Each row is a point. The points of each table are mixes of a few directions, plus a little noise. How many directions does each table use, and how many do they share? Where both have some left over, give the other angles between the two spaces (their principal angles), to ten degrees, smallest first.

First (6 x 2):
4,-35
5,-58
-2,30
-3,49
3,-41
-4,57
Second:
-44,-60
4,5
22,30
-29,-40
43,58
-5,-7
10,14
Directions: first 1, second 1, shared 0; angles 40

First:
60,33,5,26,0,-7
-11,-20,7,-33,-25,20
-29,-15,-3,-10,2,1
22,9,4,3,-5,2
2,-5,3,-10,-11,8
19,7,3,2,-5,3
-11,1,-5,11,14,-10
-50,-11,-13,12,28,-18
Second, 8 rows:
-7,41,-1,19,12,19
4,-19,2,-14,-21,-31
-17,-17,-1,-20,-19,-11
14,4,13,12,29,42
30,-20,5,9,24,17
-12,22,22,-12,-25,-13
-8,-14,-21,-4,-10,-23
-3,4,-20,11,9,1
Directions: first 2, second 4, shared 1; angles 50

First, 8 rows:
-9,7,-14,3,-8,8,-34,-12,-9,-13,10
-6,4,-9,1,-5,6,-22,-7,-6,-8,7
3,-3,7,-1,3,-4,16,5,4,6,-5
12,-9,20,-3,11,-12,51,17,14,20,-15
-5,4,-9,1,-5,6,-21,-7,-5,-8,6
4,-4,8,-1,4,-4,18,6,5,7,-6
12,-10,21,-3,12,-12,52,16,13,20,-16
-14,11,-24,4,-13,14,-60,-19,-16,-22,18
Second (9 x 11):
-7,8,-10,-22,-13,18,-18,8,-2,2,3
-11,23,3,-12,-1,11,-12,0,-1,10,-5
3,-1,10,47,18,-27,0,-29,-5,-14,3
14,-30,-6,2,-2,-7,18,9,2,-7,4
-20,41,6,-19,-2,17,-21,-1,-1,18,-9
22,-48,-14,0,-8,-7,23,15,3,-16,10
18,-31,5,19,9,-20,33,2,5,-7,0
-3,2,-7,0,-5,4,-15,-4,-4,-6,5
-16,36,12,-14,3,11,-8,0,2,20,-11
Directions: first 1, second 3, shared 1

First, 9 rows:
5,-6,3,24,-5,26,-10,32,-1,-1,-15,-5,15,2,-5,-11,22,21,-28,3
15,20,-11,29,-11,0,42,29,12,-12,-8,0,19,-5,-30,8,4,35,-23,-5
-4,-15,-1,-20,21,-18,-29,-8,-18,10,-6,-6,-39,6,20,-24,-16,-13,1,6
-9,0,3,-16,-3,-2,6,-25,7,-3,16,7,11,-2,4,18,-6,-19,33,-8
-19,-13,0,0,-12,14,7,4,-10,-1,20,-22,-10,12,3,0,9,-26,20,-5
0,0,-14,-16,0,-29,-1,-18,8,4,11,9,-7,-6,1,-2,-18,-17,25,5
-8,15,0,5,-29,-2,7,-23,6,7,30,-8,-11,1,-2,15,9,-37,-2,19
-3,7,15,-15,17,-6,1,-23,-15,1,-3,-4,-26,6,13,6,-13,-6,-6,-3
23,-8,5,10,23,18,-23,32,11,-7,-45,29,50,-13,-3,-9,8,60,-19,-13
Second (11 x 20):
5,4,-11,16,-10,21,2,38,-8,-2,-19,-13,31,19,-21,0,12,8,19,5
12,41,16,12,-6,7,19,-15,-4,-1,-8,-1,1,7,-12,29,3,5,-29,13
-21,-16,17,-18,1,2,2,-37,3,-4,31,1,-20,-11,24,9,0,-24,8,-17
22,39,1,19,-5,2,14,7,-5,2,-23,0,9,9,-22,16,1,17,-29,19
-18,-27,7,-21,7,-10,-9,-25,7,-1,27,6,-21,-16,25,-8,-5,-16,10,-16
0,35,22,12,-13,29,26,-13,-10,-4,-1,-11,12,17,-12,39,13,-5,-12,4
4,-10,-12,2,3,-7,-9,16,1,2,-7,3,4,-1,-3,-15,-3,7,7,2
-19,-39,-5,-16,5,-3,-14,-3,4,-2,20,0,-9,-10,20,-18,-2,-15,29,-19
4,-12,-5,-16,15,-40,-15,-23,12,5,10,20,-33,-25,18,-21,-20,4,-21,0
-11,-13,-3,6,-10,32,3,27,-9,-4,-1,-16,27,18,-8,4,16,-9,36,-9
24,1,-28,7,11,-33,-18,28,7,8,-29,13,-2,-8,-11,-33,-16,28,-17,17
Directions: first 6, second 3, shared 2; angles 40

First:
-9,8,-1,26,3,-13,0,15,-3,-4,4,3,8,3,9,-5,-4,21,-8,-4,-12,-8,-3,0,-2,-7,12,9,-7,-1,5,10
6,-20,7,-12,7,20,7,-23,2,-6,-15,-3,-8,1,1,-11,0,-4,-5,3,6,7,18,3,3,0,-7,-4,-4,-2,-1,4
-6,17,-9,38,0,-22,6,32,9,10,11,12,10,20,5,16,-2,21,3,6,-26,-6,-13,9,6,-9,28,29,2,5,6,8
-3,-21,10,12,17,17,9,-19,-4,-15,-17,-3,-3,3,13,-26,-5,22,-18,-1,-5,0,24,2,2,-8,0,5,-16,-6,5,16
13,4,1,-60,-21,9,-19,-19,-8,5,5,-12,-8,-29,-21,8,8,-51,17,-7,39,7,-10,-15,-9,20,-36,-40,13,1,-11,-26
14,-5,-2,-43,-13,13,-3,-16,5,10,-1,-3,-9,-8,-17,16,8,-38,18,6,21,11,-4,-1,1,11,-20,-17,15,4,-9,-19
-8,10,0,15,0,-13,-6,10,-10,-5,6,-3,7,-5,6,-8,-3,13,-6,-8,-3,-8,-4,-6,-5,-3,4,-2,-7,-3,2,5
1,-26,7,22,21,18,19,-14,9,-7,-20,6,-6,19,13,-14,-5,24,-13,9,-16,6,26,15,11,-12,13,20,-11,-3,5,18
-11,28,-11,42,-3,-33,0,42,4,11,19,11,15,15,5,17,-2,23,4,2,-27,-12,-22,5,1,-8,29,26,3,3,4,5
7,7,0,-39,-16,3,-13,-9,-5,5,5,-8,-5,-20,-15,7,6,-34,13,-4,25,3,-9,-10,-7,14,-22,-27,11,2,-8,-18
Second (11 x 32):
-13,-5,9,18,-13,-12,-16,4,6,-12,-7,-5,3,8,12,-14,1,14,-9,-20,-4,-15,9,-7,6,1,-5,-10,-2,-3,7,17
5,-8,-7,21,-2,-3,19,10,17,11,5,9,0,15,0,24,7,11,11,23,-29,10,-2,14,6,-5,26,24,2,1,1,10
0,-11,-2,18,6,-8,8,20,16,5,-9,11,9,22,4,21,-3,12,-7,9,-10,3,7,6,1,-12,19,20,10,-9,-2,10
-1,-24,-2,34,1,-16,11,31,26,6,-11,13,14,31,8,32,0,25,-10,12,-23,7,13,6,-1,-17,32,27,13,-16,-3,22
1,41,-8,-54,39,38,12,-47,-32,1,7,-2,-10,-17,-21,-15,-14,-42,12,20,31,6,-16,16,11,7,-19,0,2,31,3,-36
16,0,3,-26,-25,0,-16,-2,-21,4,13,-11,-13,-42,-4,-18,12,-15,6,-22,22,2,-11,-23,-24,15,-30,-35,-16,-8,-11,-22
2,-17,6,1,-5,-15,-15,28,2,-3,-14,1,12,1,7,6,-5,8,-24,-19,20,-2,12,-18,-21,-11,-5,-8,7,-26,-12,0
-5,-27,6,7,-8,-3,3,-9,-5,-15,5,-14,6,-19,4,4,8,14,-1,9,-17,8,12,-14,-16,4,11,-16,-5,-14,-1,25
3,16,-2,-8,2,2,-4,1,-2,7,0,5,-5,4,-3,-7,-4,-10,1,-7,12,-5,-7,5,6,1,-12,1,0,8,1,-15
-9,15,-4,7,11,10,10,-20,4,-2,4,2,-4,13,-2,-4,-1,-1,13,16,-18,-3,-3,19,24,3,8,15,1,22,13,7
1,21,1,-17,-8,6,-13,-16,-14,-1,6,-7,-12,-16,-3,-27,1,-16,7,-18,15,-11,-10,-3,7,12,-27,-19,-10,13,4,-16
Directions: first 3, second 5, shared 1; angles 40, 60
